Each wall is flat, endless, passes through zero and stands at right angles to its row. A trip goes straight from one point to another. List the walls that it crosses, first one first.

Walls:
(1): [ -5 -31]
(2): [15 47]
(3): [-19   5]
(4): [ 22 -20]
Trips:
[-17  14] to [-50   4] -> 2, 1
[44 20] to [ 39 -35] -> 1, 2
[-26  -7] to [ 19 -24] -> 4, 3
[-69  -6] to [  0 -23] -> 4, 3
[-30   0] to [ 27 -35] -> 4, 3
[ 5 45] to [ 35 -45] -> 3, 4, 1, 2
[ -7 -62] to [14  2] -> 2, 1
[35  9] to [-14  55] -> 4, 3
[-58 -24] to [-6 -2] -> none

Walls:
(1): [  6  15  39 -16   4 -53]
(2): [ 26  19 -13   0 -63 -25]
(3): [ 26 -20 -37  44  -2 -59]
(4): [-21   6  57  19  18  10]
Trips:
[ 55   8   6 -46  17   3] to [-21  41 -45  16  -6   6] -> 1, 3
[ 15  -6  47  30 -26   8] to [-15  15 -27  -6  43 -17] -> 3, 2, 4
[-35 -28 -34 -37 -22  26] to [11  7 17 51  9 12] -> 4, 3
[ 5  9 20 13 35  0] to [ 15 -38  -7 -27 -18 -26] -> 3, 4, 2
[-50  27  13  53 -32  -1] to [ 54 -48 -11  -6   9  38] -> 2, 4
[22 29  2 14 45  5] to [ 2 39 34 26 37 61] -> 3, 1
[ 33  -6 -42 -10 -24 -17] to [ -3 -23  30  -8  51 -25] -> 1, 2, 4

Walls:
(1): [ 20  -1  -1   6  10   3 -16  -8 -38]
(2): [-55 -33 -23   7  22  27  15  13  -8]
(3): [-13  33  19  15  -3   5 -72  11   1]
(4): [ 18 -40  -9  11 -47  27   2 -18  11]
(5): [ 51  18 -25  59  -4  -1 -32  -8  16]
(6): [ 37  49 -14  -9   4  25 -20  14  -3]
Trips:
[-16  -6   8  75  48   5   3 -13 -46] to [-36  35  37  26 -49 -34   1  16  13] -> 1, 2, 5
[  3 -18  46 -34 -20 -24 -26 -40  25] to [ 48 -31 -63  45 -53 -41  38  -4 -13] -> 3, 5, 1
[ -3  50   2  20 -32   3 -53   1 -10] to [-14   8 -20  65 -42 -29   6 -18 -23] -> 4, 6
[-52  44  43  18 -35   8 -23  28  55] to [  0  26   6  36 -23 -45 -18 -16  -4] -> 5, 6, 1
[ 63   5 -32   4 -42   0  -6 -42  -7] to [-63  27  37 -41  -7  -2 -23   4 -13] -> 3, 5, 4, 1, 6, 2
[ 22 -17  13   0   0 -37  -2 -16 -37] to [-32  -2  -1  24  27 -19  11 -18 -26] -> 5, 2

Walls:
(1): [ 14  39 -18 -43 -65 -15  -3  13  -6 -17 -12   1]
(2): [-35 -29 -12  28  13  -1  -3   1   9  -4 -38  19]
(3): [ 23 -29   0  32  62  53  -2 -20   2 -10   4 -20]
(4): [ 19  31  16  17  11 -22  66 -16 -41  -7   9 -34]
(5): [ 50  12 -22 -48  -2  -3   3   6  -1   0 -13   5]
(6): [ 17 -13  -1  44 -24 -26   0 -41  27  33 -17  -9]
(7): [ 15  40 -53   4  26   4 -10  29 -22   8  25  34]
(8): [-24 -18  15  38  33 -50  69  -3   3   6 -51 -13]
Trips:
[ -5  19 -15 -21   9  -7  12  17   4   8  52 -35] to [-31  42  28  36  14  41  14 -16  64  -3   5  49] -> 5, 1, 3, 4, 2, 6, 8
[ 68  33   3  70  68  -7 -52  45  12  -5 -72 -16] to [ 10  -7  61   4  28  10  11   6 -11 -73  16 -25] -> 4, 6, 5, 7, 2
[ 31  -9 -34  27  14  28 -11  12  38  64 -59  14] to [-41  19  -6 -29 -10 -18 -12  26   8  -6 -26  18] -> 3, 1, 6

Walls:
(1): [ 23  24  31 -45  18  17  21   7  44 -22  -5  -2   8  43 -21 -19  31  30]
(2): [ 19 -35  10 -40 -45 -37   6   5 -23  31  10 -18 -12 -13  -6  59  25  53]
(3): [ -8  26  17  17 -18 -20  17  11 -27 -28  15 -34 -37  40 -28  -2 -23  39]
(4): [-14  30 -20  50  -8 -19   3  20  14 -21  -5 -16  21  -8  49  48  12  16]
Trips:
[-21  25 -34 -13   8  38   4  -2  17  52  12  27 -28 -95  42   7 -32  39] to [  9   5   9 -52 -51  31  12 -23  -9  42  -5 -50  -3 -57   6  -6  -3  47] -> 4, 1
[-28  22 -49  10 -58  31  54 -24 -53  29   6  -1  17   9 -25   1  44  -8] to [ -1 -43  22 -27  -7  15   0  -7 -30 -16 -29 -25  46 -18   6  21   9  -2] -> 3, 4
[-94 -44  49 -16  -7  35   2 -31  -5  26  18  -4   0  47  16  55 -50   9] to [ 35  21  26  -2 -14 -58 -22 -32 -23  25  40 -11  45 -43 -24 -12  30 -43] -> 3
[-29 -19 -22 -17  18 -17 -26  46  18 -21  55 -29 -18 -29  21  40 -38   9] to [ -7 -23 -17  -5 -13  17  19 -12 -33  25  22  52 -15  -2  -8  35 -12   8] -> 3, 4
[ 12 -40  26  10 -13  53  43   4  26  -1 -25  30  10 -36  18  44 -22  14] to [  2  21 -23 -55  29   4 -12 -33  12 -71  18 -10   3 -33  -3  -7 -17  24] -> 1, 2, 4, 3
[-12  29  41 -14 -25   8  -6   6   9 -18 -48   9 -54  16   5 -43  29   5] to [-40  26 -15   5 -31 -11  11 -19  21  12  -1   0  39 -32  -1  10  -1   7] -> 4, 3, 1, 2
[-28  37  -1 -10 -35   4 -20  -8  35 -14  25 -43   7  -9  52  -7 -34   4] to [ 33 -17 -12 -35 -52  58  20 -49 -37  39 -19 -34  14  -8 -40 -43   1  31] -> 2, 1, 4
[-25  43  -1  12 -18  22 -13 -16  -3  10 -35  -2  20 -13 -23  22  11  45] to [-30  48  53 -14 -45 -46 -10 -14  42 -29 -14   4  12   5  14  11 -13 -13] -> 2
[ 11  42   3  33  14   1  35  -2 -78  28   6  16  37  14   6  37 -43 -24] to [ 17 -27  -4 -10 -44 -10 -28  10  16  21  -6  21  29 -12  55 -25 -26   9] -> 3, 2
[-16  -5 -39  29 -12  26  26 -26  -4  -8 -30   3 -12 -77  12  -6   3 -10] to [  0 -21 -23  10  44  24  30  24 -15 -36 -44   8  32 -24  35  15 -32  51] -> none
[-23 -30  24   7  -7  -8  28   5 -19  25   8  38  52   7  37  27 -12   0] to [ 12 -61 -39  31   2 -21   4 -14 -22  -6   4  44  24 -31 -15  -4 -30  40] -> 4
[-39 -47  21  -5 -26 -25  24 -24 -11  24 -26   8  -8  -8 -23   0  33 -23] to [-10 -42  27 -19  31   8  75 -17 -16  10  -8  -6  26  -1  -7   8  41   4] -> 1

Walls:
(1): [-61 -14  12  31   0  19   7  22 -24 -46  72  10   9 -39 -30  21 -19  47
   2  29 -20 -14 -40  43]
(2): [ 14  24  -5  12  37  32  76 -19 -30  -9  26  11 -47   6  37 -12 -22 -23
 -17  15  16   2  24  -7]
(3): [-22 -15   2  43   6   3 -21  12  29 -65 -22   0  -8 -50   0   7  33   0
  16  -8  35   3 -12   3]
(4): [-22  58  62 -18 -17  15  -3   4  -9  11  11 -12 -24  12  -4  10  22 -27
 -23  47 -10 -35 -15   5]
(5): [ -4  23 -14  54  -8   0  29 -20  12 -27 -27  31  -6 -22  -6 -19  10  30
  -2 -25 -32  25  -3  42]
Trips:
[ 11   7  12  28  68 -16   7 -61  15   7 -15  19   9  43 -47  16  22  28
  61 -20  15 -24 -23  -4] to [ -7  16 -26 -28  45 -14  70  43  59 -18 -15   6   4 -36  54 -24  55  21
 -46 -33 -17  -3   5  22] -> 2
[ 13 -48  44 -28   0 -12  32 -36   4 -19  23  11  -7  30 -24 -52  45  -9
  -7 -12 -37 -27  30  27] to [-12   3 -40  24 -16 -12  85   0  -9 -38 -62 -17 -48 -53  62   1  25  12
  11  26  -9  52   1 -37] -> 4, 3
[ 30  26 -39   1   7  22 -51  -8 -11  47  -4 -16  19  60 -10  15  18 -29
   4   3 -29  30  -9  -3] to [-30 -19  12 -27   0   0  63  -2 -14 -13   1  11  17  71  33  -2  31  -5
 -30  22   3  17 -10 -14] -> 2
[ -5  -8 -33  49   2  38 -48  43  -2  -1 -16 -44  15 -23  43 -14   6  28
  17   1  31 -29 -16 -15] to [-22 -26 -14  -6  31  24  42 -64  55  -1  -7  10  -9 -14  -1  -1 -11  31
 -11 -26  28  63 -21  21] -> 5, 2
[ -2  52  21   5  39 -65  27   2  41  -2  44   9  40  10  31  -9 -17  29
  17 -13 -10 -15  17 -62] to [-31  -7 -12   1  20  -2 -53  29  -1  13 -38  42 -17  33  13 -29 -44   3
  32 -11 -20  32 -13 -74] -> 2
[ 20  20  21   5   5  18 -10   2 -26  -3  -4  39 -55 -42  42 -17 -20 -35
  18 -16  41 -42   8 -13] to [-18  28 -12  32  53  10  42   5 -35 -59  30  15 -41   0 -17  -9 -55  24
   1   1  13  -3 -17 -17] -> 1, 5, 4
[  8   8 -47 -24   5 -31 -14 -61  32  27  21  18  -3 -35   8 -63   3  16
   0 -15  -7  -7  36  48] to [ 10 -57   3  -8  26  -5  -3 -16   5  34  12 -54 -13  36 -25  13  48  24
  24 -10   2  13  20  -6] -> 5

Walls:
(1): [-13 -37  24 -17  32 -10  41   9  14 -34  37   4 -10  20  -6   9  23 -23
  24  -6  29  16 -20   6  12  -2 -12  19  15 -32  13  -7  12   3  50  57
 -32  32 -17  14  -6  20  22   1  18  -5 -10 -16]
(2): [ 10   3 -22  -3 -13  -2 -19  30  25 -50   4  10  -3  18  31   8 -52 -33
  -2  15  48   5  28   4  44  -7  35  70  -7  20  18  -5  -6  -2   6  38
   6  54 -25  53   6 -40   9   3  28  59  -4 -22]
(3): [ 19  33   4  87   7  -7  15  22  -1  -5 -26 -49  26 -13  -7   4  32 -11
   9  29   8  23  51 -22  73   5 -56  11  -3 -18  15  45  -3  15  10  25
  -8  22 -22 -19 -36 -12 -43 -38   6   1 -22 -19]
(4): [-58 -13  -5  41  26 -10   7 -20 -16  29   5  36  61   8 -28 -50   8  -8
 -33 -24  37  15  10  11  15 -32 -22 -10 -10  -7 -43   6   7  36  29 -40
   3   1   0  18  24  -3   7 -24  43 -21 -53  63]
(5): [ 45  -4 -48 -57 -13 -16   8   1  26 -47  -3 -56  26  28  41   0  13 -56
  20 -14 -25 -38 -20 -41  11 -24 -49  52  37  10 -14  12 -10 -36 -26  14
 -15  35  -5  13  32   0  35 -26  15  -1  25  24]
(6): [ 34   9   8  -9  -8 -11   9 -18  22  12 -41  70  36 -27  21  17  12 -31
  54  16  -3  19  21 -26  22  10  13  -6  -3 -10   5  16   8   1  11   3
  19 -15  -9   3   4  -4   3  -4 -69   3 -14  34]
(7): [-25  15  31  -5 -19   8 -71  16  -4 -12 -32 -27  10  -2 -43 -27  10  11
  32   7 -30 -20 -35 -46  -4  -6  22  19 -53   3  52   7  73  38  26 -33
  11 -35  39  16 -24 -16  -4 -36  -5 -29  27  20]
(8): [-12 -25 -46 -12 -59  24 -31 -34 -32  13 -33  38 -10  -9 -22 -24  25  20
   2  19  77 -17 -32  31  21   7  71 -41  36  -6  -7  -6  52  29 -16 -16
  43 -32  48  -6  11  -1  60 -10 -15  36  -5 -38]
(9): [  0  -6   1  53  19 -19 -32  -3   5 -47 -51  40  26  44  49 -20  -7 -61
  -6  14 -17 -18  17   7  38 -73 -46  23 -16 -21 -29 -31 -11  31  16  -2
  -5 -39  26  12   1  65 -20 -12  18 -20 -44  27]
Trips:
[  6  -4   1 -22 -31  90  45 -28  40 -10  24 -12 -28  28  24  -1   9  -3
 -10  -7 -44   1  45  -2 -36 -77 -34  -8  23 -53 -28 -29   9 -17 -23 -22
  27   9 -26 -31  38  19  61   1  32  19  14  -2] to [-32 -22 -42  -6  14  23 -55  16  28 -13  -7  37  74 -17  17  -6 -23  -2
 -14  13  59  14 -38  16 -17  26  -9  29   3 -31 -19  -9  -7  29 -17 -27
  -1  -9 -17   8  11  24 -36 -25 -16 -11 -12  -6] -> 4, 8, 1, 2, 6, 5, 7
[ 15  -3   9  12 -42  36  11  12  12  12   5 -17 -12 -28   9 -19 -25  45
 -10  25 -17 -14  30   2  -3 -14  26  -2  43   3  17 -38   4  46 -22  23
  17  29  48   1  15 -24  35 -87  15   1  -7  17] to [-37   6  10 -13 -12 -52 -56   2 -20 -27  -4  85   3  -1 -36   9  -6  -3
 -71  -8 -27  13 -10  22   8  -4 -17  32   8  43 -25 -21  27  14 -60 -21
 -44  24 -63   5  47  -9  -4  39 -39  13  32 -35] -> 3, 5, 4, 7, 9
[-19  17  11  63  -3  -9   7 -29 -10  78 -24  24 -26   2  13  24  11 -56
 -38 -30  -8 -40  50   8  24   4 -44  39  -5  26  -1 -82 -18  30  17  12
  21   7  37 -32 -17  18 -13  31  30 -27   6  17] to [-17  28 -54 -32  29 -13  11  17  25 -64  13  -8 -62 -29 -28   0  -8  47
 -23   1   0  44 -10  54 -14 -40   7  42  -6  17 -16 -10 -35 -19  26  37
   3 -45 -64  -2   2  92  -6 -21   2  -9 -22 -63] -> 1, 2, 4, 3
[-16 -21   3 -40  10  44  45 -19 -22  58   4  45  30   9  38  -3   2 -25
  37 -10  36  33   8 -38 -31 -12 -31  -3  21  23  15 -24 -70 -28 -15   5
 -31   8 -40  -9 -31 -14 -21   2  43  13  -5 -19] to [ 55  13   4   5 -28  73 -24 -14 -76 -15  42  37 -34   3  -7 -11  22  -5
  24  34 -19 -14  24   5 -30  15   3 -13   4 -56  21  55 -79  -4  -7   4
  28  14  28  10  75 -25  26 -36   0 -30  14  -5] -> 2, 4, 1, 8

Walls:
(1): [ -3  73  13 -38  10  28  -2  -4   0 -35  23   2  -5  30 -34  20   3 -22
  18 -23  28  -5  20 -48 -12  21  31  40 -44 -20  13 -27 -25  27  19  -6
 -39  26 -23  -9 -29  66 -39   0 -32  -1  11  39]
(2): [-23 -13  38   7  19 -14   4  38 -37 -23 -21   2 -35 -16 -71 -19 -31 -23
   7  58  14  44  31 -12 -36 -12  18  13  37  80  25  19   8   7 -66  13
 -16 -22 -12 -12  19   4 -12   9  30  -3  -8 -22]
(3): [  5 -50  33  23 -25  32 -14  51  27   1  -4   5 -62 -13  51  39  42  43
  45  -3 -17  17 -33   4 -59  24  -4   0  20   2 -40  -8 -35  11  -8   2
 -23   2 -29  17  -1  28  37  32 -67  -6  -3 -11]
(4): [-42  -7  -2  56 -49   5  24 -31   6  -4  58 -45  38  31   3  -3   2  57
 -31 -14  27   2  70 -23   9  -5  -6  -7  13  -7 -20  -9 -11  51 -11 -38
 -58  -1  12  48 -33   9 -51  35  33 -15 -16  11]
(5): [ 38  71  27  13 -13   3   9  63  46 -32 -40  -1   5   8  -8 -17  -9  17
 -51  14 -20 -10 -16   5   3  -6 -16 -24  57 -22  42  11  38  37 -33   7
  25 -54 -37  -1  49  25  -1  -1 -21  11 -22   0]
(6): [ 19  -3  10  28  -3 -13 -13  -3  13  42  13 -41  65   2  12 -28 -20 -16
  -3  18   8 -14  65 -40 -19  17  78 -18 -55 -15 -72  20   1 -48 -39  29
  10  29  15 -17   4  15  -2 -11 -14  -8  46 -38]
(7): [-24  38  13 -19 -10 -54   4  11   3 -11  28  -3  -4  49 -64 -26 -17 -10
  19   9  12  55 -14 -29   5 -18 -40 -32 -21 -33 -19 -24 -28   4   9  18
 -23  27   5  40 -13  32  11 -32  12  -2   9  24]
(8): [-17  11 -34  -6 -18  -5 -12  23 -23  28 -57   1  -8 -25 -42   3 -29  47
  -2  16 -28 -22  26  48  -9 -23  -1   5 -15   1  21   0 -19 -25 -10  32
 -19 -67   3 -12 -21  13  14   3 -10  29  -9  23]
(9): [  1   8   2 -47 -38  59 -46  18 -22  13  53 -16  -6  15 -13  42  13  -1
 -17 -48   5  -6  34 -15   4 -15  40 -42  62  24 -16  24  38  31  16 -36
  12   6   7  13 -13 -22 -71  56 -35 -42  51  48]
(10): [  1  18 -20 -21 -25   5  -2 -44 -10  25  57 -10   4 -49 -17   3 -12   1
 -34 -29 -19  13 -21  -1 -12  10  31  17  50 -26  -7   4  30   2  13  50
  15  -4  20 -14 -20  -5  17 -12  15  16  10 -22]
Trips:
[-13  35 -28  60  10 -31 -29 -22   7 -21   6 -17  -6   4 -48  30   2  45
  10 -33  67 -10  -6   1 -20 -31 -59  18 -13   7  -9 -76 -14  -9  15  41
  12   7  24 -28  21 -31  14  26  16 -25  40  -2] to [ -7   0 -39 -10 -14  -5 -20  22  12 -34  35   8 -23 -32  16  16  45   3
   3 -12  -7  -4   7  17  16 -12 -45  52  -6  23   6  22  40 -58  34  11
 -13 -63  -9  16 -16 -22  46  -3 -16 -21 -46 -10] -> 1, 3, 4, 7
[  7  18 -42 -49 -34  33  30 -36  13  37  23 -70  44 -49 -18  31 -14  14
  -6 -12 -13  22 -23 -34   0  31  69 -68  11 -29  45 -28   8 -35  40 -19
   2  29   5 -17 -76  18  77 -40  10 -46  -6  43] to [ 20  52  26  -7  -6 -17 -34 -23  27 -24  55  -8  12  -3 -24  19  13 -61
 -31  21  31 -61  13 -36 -47  11 -13   0   2 -28   3  28  -3 -28 -37  27
  19 -31 -56 -49  22 -39 -29   3  -4  29  24 -38] -> 8, 4, 5, 7, 2

Walls:
(1): [ 13 -15   9  18  -2  82  50   0 -79 -44 -14 -56  13  20   0  36   8  45
  45  21  15   2   1  44   9  -3 -16  42   1 -11  -1 -24 -13   3 -41 -32
 -52  32 -85   2   6   1   9  -1 -48  32   5 -18]
(2): [ 52  65  17 -23 -41  -4  16 -30  -6   2  24  28  -6  -1  11 -49 -11  -3
  -7 -73   5  59   1  12 -13  21 -23 -14 -14 -23 -22 -32  -1 -14  -3   1
  19   2  44   1  11  19  11   9 -26 -25 -71   3]
(3): [ -8 -20 -63 -29  53  -2 -34  21  10   2  -4  -7 -19  35  14  21  68 -46
  41 -49   4  -2   4 -57 -19  27 -43 -44   9  -8  -2   6 -10  21  -6   9
 -13  20 -38  -7  11  15  -3   3 -52 -32  16 -49]
(4): [-31  17  14  -1   2  -5 -20   2  79 -19  32 -40 -21   8 -30  15  42 -12
  20  -6 -18 -10  32  -4 -29   4  24 -12   9  20  28  44   6  -5  15  11
  13  31   1  17  12  16  10  33   8  -9  31 -50]
(5): [-23 -41  17  -5 -37   6 -32 -37   4   5 -26  28 -14 -15 -19 -26 -13   1
   0  -3 -19  -5  -2   3  19 -34  -3  -9  33 -25 -11  28  13  -7  13   4
 -12  32 -10  60   3 -32  24  17  28 -37 -17 -18]
(6): [ 12  28 -17  39   7 -19   7  -9   2   7 -32  11 -15   1  -1   7  16  18
 -16   2 -22  17 -24  -4 -26  -1  17   9  20  10  21  14  -6   1  22  11
  10 -10   5  -7  29  11 -16 -19  16  20  18 -23]
(7): [ 16  15  16   9 -41   9  18  23  35  -7  41   8  45  33 -12  15  38   7
   4  39 -30  29 -21 -20 -45 -12  54 -35  -4 -29 -32 -10  27  17  41 -46
 -47 -11   5 -18 -13  37  12  -1 -24  19  41 -12]
(8): [ 28 -24  15 -26  56 -78 -17 -26  31  48  -5 -48  16  33 -25  24  18 -23
  10 -43  16 -30  -1 -28 -10  -6  -3 -20  53  31   6   7 -37   2 -20  -4
   3  44 -26  21   7  16  39  43 -34  29  24  27]
(9): [  8  15  25  -4  17 -26   0  46 -18   9 -33 -12  -7   2  22  -2  12 -18
 -22   5 -13 -22  21  32  20  28  -6  -2  38 -24  30  -4 -22 -23  26 -24
 -41  37  26 -16   7  42  23 -12   4 -26   2  10]
Trips:
[  1  17 -27  30   6  -1  -5  24  46   0  -7 -42  38  28  -1  -4  -6 -17
  21 -22  33  21   7   4   8 -50  16 -19 -29 -22 -16 -33  -8  19  19 -12
  -7  18   0 -42  31 -57 -17 -46 -12 -30 -13  40] to [  7 -11  30 -15 -14   2 -23 -26  31  -7  22  11   7 -33  36 -45 -37  -5
  -8  30 -37   1 -39  37 -37  56  13  -3  23  -2 -24 -21  16 -56  43  21
  -5 -22  15 -18 -10 -35  22 -27 -38 -54  -4 -32] -> 3, 9, 5
[-22  13 -19  47 -19   1 -42 -26  -2  27  15 -12  17 -57   9  38 -21 -16
  -3 -20  38  -4  37 -40 -22  33 -25 -42   9  15  -7  -5   4   6  -6  46
  15   7   1   3  10 -12 -60  14 -19  31  -8  50] to [ -4  -5  25  -3 -35  19  69  23 -54  26  45   3  20 -22  23  29 -24  -2
  16 -41  21  -5 -30  27 -18  50  28  29  -2 -34  49 -10  43   6  -3  37
  23 -41  20 -33 -16 -17   2  60  14 -31 -20  16] -> 3, 8, 1
